Each row of a before or after table is a point. The points were changed in one or more steps. Then noise was added and the rows were shuffled. The steps act on how far a point lies along the listed directions, d1 being the first. What was done? A step turns or swaps two directions, mirrors them in a line or flattens them onto one, adds a multiple of one to another, or multiplies one. Angles are multiples of 10 degrees, from the lower direction toward the higher: turns from -170 to 170, lines from 10 to 170 but not 90. Use the fewest steps. Two steps may share a direction if one is a turn and the other turns, adds or multiplies; they go together, in the order done. Otherwise the lowest direction goes first.
In the rows, zero is written as 128.

Directions:
(1): [179 145 142]
(2): [147 113  77]
(3): [140  77 147]
Before (12 x 3)
[[164  87 136]
 [142  87 157]
 [114 127  84]
 [128 109 166]
 [140  85 105]
 [105  89  86]
 [184 150 120]
 [ 71 155 134]
 [112  96 146]
 [136 111  99]
 [201  90 110]
 [121 155 113]]
After (12 x 3)
[[120  77  45]
 [ 86 144  96]
 [139  88 162]
 [122 120  63]
 [138 109  95]
 [122 155 111]
 [119  91 129]
 [128 109 169]
 [143  84  97]
 [185 104 156]
 [157  93 157]
 [164 164 172]]
Steps: add -1 times d1 to d2

Directions:
(1): [105 161 145 176  98 151  82  98 156]
(2): [181 100 112 103 111 159 118 119 187]
(3): [189 122 162 157 121 147 135 103  78]
Before (14 x 9)
[[109  99 103  78 120 122 131 130 166]
 [102 146 158 177 117 152  95  85 125]
 [192 118 125 113 111 177 109 122 175]
 [150 145 131 137 128 151 124 123 164]
 [124 108 123 115 122 124 105 146 131]
 [112 160 133 153  84 153  88  96 186]
 [199 105 148 122 139 136 179 122  85]
 [156 124 164 162 100 150 118 109  99]
 [121 118 122 101 138 116 116 136 129]
 [ 97 128 117 101 152 104 138 151 132]
 [126 140 109 138  68 169  81 124 249]
 [159 135 156 143 116 125 132 126  71]
 [ 72 172 126 150 133 144  85 124 174]
 [143 122 130 135 162 119 135 115  87]]
After (14 x 9)
[[157 167 189 223  82 160 108  93  78]
 [176 104 129 103 134 140 138 130 137]
 [125 161 143 158 141 138 132 126 118]
 [107 168 161 163 141 122 129 131  58]
 [ 80 139 107 102 125 102 121 159 143]
 [148 115 132 111 135 123 118 126 116]
 [169  99 151 120 117 134 148 101  82]
 [159 149 149 161 116 179  88  97 164]
 [ 79 141 135 156 115 147  87  97 171]
 [ 61 142 130 137 112 114 113 143 135]
 [ 74 134 114 100 160  84 175 162 109]
 [139 108 137 127 123 128 106 136 109]
 [110 119 101 107 165 115 127 130 143]
 [122 170 160 182  92 151  97  86 128]]
Steps: turn d2 and d3 by 140 degrees

Directions:
(1): [150  80 156 122 132 142 153 149 212 123 161 147 160 114]
(2): [ 98 148 177 152 121 130 158  77 162 178 124 129  72 121]
(3): [157 155 124 203  79 119 123 125 118 116 177 173 135 145]
(4): [110 128  99 160 177 107  85 172 163 145 101 176  94 138]
Before (14 x 14)
[[176 113  46 124 107 103  74 212 112  51 147 143 186 147]
 [153 178 154 169  55 143 170 121 143 121 188 155 126 120]
 [111  93 102 136 168 101 110 161 142 121 116 165 100 126]
 [122  65 105 113 161 132 113 212 205  91 134 162 161 148]
 [127 112 162 120 149 139 155 115 193 162 142 139 130 125]
 [103  99 121 121 204 107 126 144 153 147  94 152 117 133]
 [120 129 115  92 107 123 145 131 102 130 116 120 112 114]
 [ 84 106 139 134 186 129 116 110 155 145  92 121  69 135]
 [204  74 142 110 131 133 152 164 190  83 152 145 222 125]
 [137  98  81  53 161 139 113 171  89  96 115  95 163 123]
 [148 114 148  52  72 171 180 122 101  59 157  43 181 110]
 [150 145  50  95 130 116  49 203  30  74  83 123 142 152]
 [164 139 126 124  86 130 136 128  90  89 144 128 131 127]
 [154 109 139 185  94 142 122 142 151 132 145 146 107 148]]
After (14 x 14)
[[118 114 106  59 154 139 126 148 103 122 118  91 132 125]
 [108  70 122 125 157 134 120 196 220 111 131 164 138 145]
 [158 106 133 178  89 140 121 148 154 128 147 145 113 153]
 [126 161  83 114 123 119  70 166  48 109  80 125 104 145]
 [142 123 162  65  67 172 193 106 112  73 158  44 164 108]
 [111  95 106 145 165 101 109 158 144 123 114 165  95 123]
 [191  74 164 118 130 132 165 141 205 101 155 145 203 123]
 [129 107 144 111 145 139 149 131 184 154 142 140 144 127]
 [158 142 133 129  81 130 139 118  99  96 144 127 122 129]
 [154 129  82 143 100 101 100 167 139  84 143 142 142 139]
 [116 130 117  88 110 121 146 128 105 131 116 122 109 116]
 [ 99 104 127 127 188 129 104 126 150 134  94 123  88 136]
 [103 104 122 119 205 106 125 146 152 147  91 151 127 136]
 [161 169 143 168  50 142 164 133 134 110 189 161 139 123]]
Steps: multiply d2 by 0.4

Directions:
(1): [148 175  68  80 145 123 148  92 144 148  82 163 146 109 107 106 137 103
 145  95 172  89 128 126 147 128  82  57  79  92 103 128]
(2): [128 145 155 131  81 193 135 101 124 101 111 149 149 150 127 151 216 127
 101 185 117 185 116 177 127 122 133  76 101 132 118  95]
(3): [145 151 131 113 132 140 160 115 103 150 178 133 231  82 134 168  94  65
 117 105 148 168 149 152 126 156 122 139 171 167 116 119]
(4): [144 116 109 122  79 127 117 135 158 112 127 117 141 107 125  73 140  60
 101 158 154 104 134 150  26 114 120 176 130  75 162 119]
Before (9 x 32)
[[147 169 111 122 130 149 164  98 115 141 133 160 199 107 116 141 155 105
  107 120 155 164 110 134 154 124 121  98 121 159 106 111]
 [110 109 141 137  99 133 115 145 124  88 111 123 118 134 140 109 139 129
  113 152 121 116 121 142  94 120 137 158 140 129 159 100]
 [112 128 123 150 114 146 110  96 154 106  94 132 104 148 121 115 184 164
  109 146 111 147 115 139 116 120 129  79  90  99 126 109]
 [135 129 116 119 140 117 133 105 131 128 155 121 162 114 134 130 105 107
  131 106 136 131 145 136 109 142 139 165 138 133 124 132]
 [112 155  98 136 173 111 147 131 110 167 115 129 123 145 123 155  78 168
  163  78 124 101 125 102 200 125 141 100 138 154  97 137]
 [146 181 121 117 175 162 142  75 112 146  79 186 126 140 107 154 158 151
  159 112 133 145 103 142 207 139  98   7  79 132  65 117]
 [139 120  74 109 146  82 109 131 170 136  73 133  54 135 109  74 127 163
  161 101 151  38 105  76 123  93 105 111  95  70 141 162]
 [123 115 150 142  85 162 117 125 141  87 107 119  86 159 145 125 201 163
   93 170 113 139 120 151 111 112 133 114  99  98 137 114]
 [136 141  92 109 143 101 132 117 119 150 127 124 120 114 124 107 119 105
  149  95 163  91 126 107 138 135  89 113 105  95 114 144]]
After (9 x 32)
[[117 106 141 147 141 104 120 142 102 138 161  98 105 132 142 135 109 140
  141 115 123 124 127 101 148 139 125 153 141 136 124 144]
 [117 146 106 105 131 130 133 115 125 108  80 150 128 128 128 114 140 137
  137 119 143  98 117 133 146 127 106  88 105 124 130 102]
 [139 135 109 115 145 116 135  99 130 131 149 126 166 112 133 130 105 107
  135 101 142 129 144 135 113 141 134 150 131 131 119 132]
 [113  91 228 202 130 174 102 144  93 107 165 120  96 169 144 180 144 178
  118 179  59 210 102 151 142 137 182 153 171 183 122 114]
 [112 100 127 169  99 115 118 171 134 129 155  87 122 137 139 106  84 111
  116 143 117 108 131 130  60 109 169 222 184 122 161 124]
 [117  86 128 148 146  85  96 159 150 126 111 111  34 155 124 108 116 204
  156 117 106  76 103  72 137  98 146 153 133 113 151 166]
 [101 124 142 161 131 146 111  99 137 109 101 131  93 162 125 144 175 199
  119 139  91 164 111 130 158 126 141  70 100 131 116 113]
 [121 140 137 125 118 161 131 107 130 104  89 139  87 162 139 146 199 190
  115 140 116 135 118 139 174 118 120  60  79 111 109 119]
 [130 141 155 155 130 153 154 121  97 130 163 141 185 125 131 168 146 139
  102 135 122 197 110 129 167 129 153 132 154 195 116 113]]
Steps: turn d1 and d4 by -130 degrees; add -0.7 times d2 to d4
